Each row of a before or after table is a point. One or more steps were done to the points. Then noise was added and the rows were shuffled. The steps act on how far a point lies along the listed directions, d1 being the first. Name the steps. A step turns or swaps two directions, mirrors them in a line or flattens them onto one, adds a multiple of one to another, or multiplies one. Angles are multiples of 10 degrees, from the lower direction toward the higher: turns from -170 to 170, lines from 10 to 170 but not 90. Use the fewest steps. Two steps may share a direction if one is a turn and the other turns, adds or multiplies; they go together, in the order done. Otherwise the lowest direction goes first.
(in the rows, 100 means zero)

Directions:
(1): 95	164	71
(2): 170	100	89
(3): 109	130	163
Before:
145	142	48
52	103	67
132	108	111
117	146	97
151	146	56
82	43	107
74	101	61
86	149	140
112	51	126
180	55	133
75	152	118
After (11 x 3):
145	117	63
82	163	130
84	45	93
121	145	112
46	105	42
73	91	43
180	49	164
86	175	167
116	51	135
137	119	39
134	105	125
Steps: add -0.3 times d2 to d1; multiply d3 by 1.6

Directions:
(1): 75	59	11	112	93	63	59	79	72
(2): 81	137	80	113	40	104	143	24	135
(3): 54	52	143	58	88	129	42	62	132
(4): 29	119	73	107	114	96	110	160	169
Before (8 x 9):
57	170	56	130	71	96	172	114	161
101	102	147	100	95	123	92	62	113
64	95	110	107	106	114	115	152	107
83	150	146	96	93	101	148	112	119
147	65	168	39	129	110	53	115	44
125	138	71	129	59	87	119	15	118
148	114	105	111	67	115	108	45	99
63	103	105	96	37	100	79	5	101
After, 8 rows:
60	117	173	42	122	127	97	157	158
111	132	144	94	96	95	134	95	79
98	110	158	84	87	143	91	88	160
102	112	126	97	88	111	84	52	142
109	92	74	125	92	90	120	114	51
159	109	54	125	73	81	121	50	29
31	125	80	112	81	89	97	107	134
75	125	128	114	113	115	112	114	143
Steps: turn d3 and d4 by 110 degrees; add -1 times d3 to d1; multiply d2 by 0.4

Directions:
(1): 83	88	169	123	152	136	87	68	96	74	144	144	15	81
(2): 30	59	122	161	63	71	102	131	63	94	116	41	76	157
(3): 111	23	118	43	73	141	41	75	61	170	102	105	106	120
(4): 163	115	106	86	133	116	166	66	99	134	142	23	77	148
(5): 100	161	170	111	124	67	98	83	25	120	100	132	166	129
(6): 54	134	114	102	132	184	68	100	89	90	74	18	133	56
Before:
78	104	125	127	117	113	106	97	89	75	112	82	92	108
128	102	117	99	113	92	99	73	87	114	117	105	83	115
93	132	95	96	97	73	82	122	104	83	67	151	151	73
70	77	98	119	76	65	106	112	72	108	95	122	132	130
124	142	83	90	128	112	101	99	116	88	74	79	139	90
86	112	88	122	101	80	104	119	108	86	92	138	93	95
89	108	102	108	114	117	133	95	95	102	108	58	85	107
67	80	106	103	66	90	80	123	83	110	82	92	94	104
After, 8 rows:
28	68	142	192	91	64	113	128	61	73	129	23	52	183
98	111	114	99	109	109	62	83	88	98	93	117	107	76
172	118	80	40	106	104	113	81	121	134	88	133	105	81
194	147	84	27	160	137	135	45	120	127	98	152	144	63
120	142	70	92	119	109	119	106	117	103	81	97	124	85
84	91	102	110	96	87	108	102	104	86	102	145	73	89
113	102	93	102	96	73	108	105	107	80	95	148	113	98
91	120	121	130	105	82	141	114	71	108	117	8	117	159
Steps: add -0.5 times d5 to d1; turn d1 and d4 by -120 degrees; turn d2 and d6 by -140 degrees; multiply d2 by 3
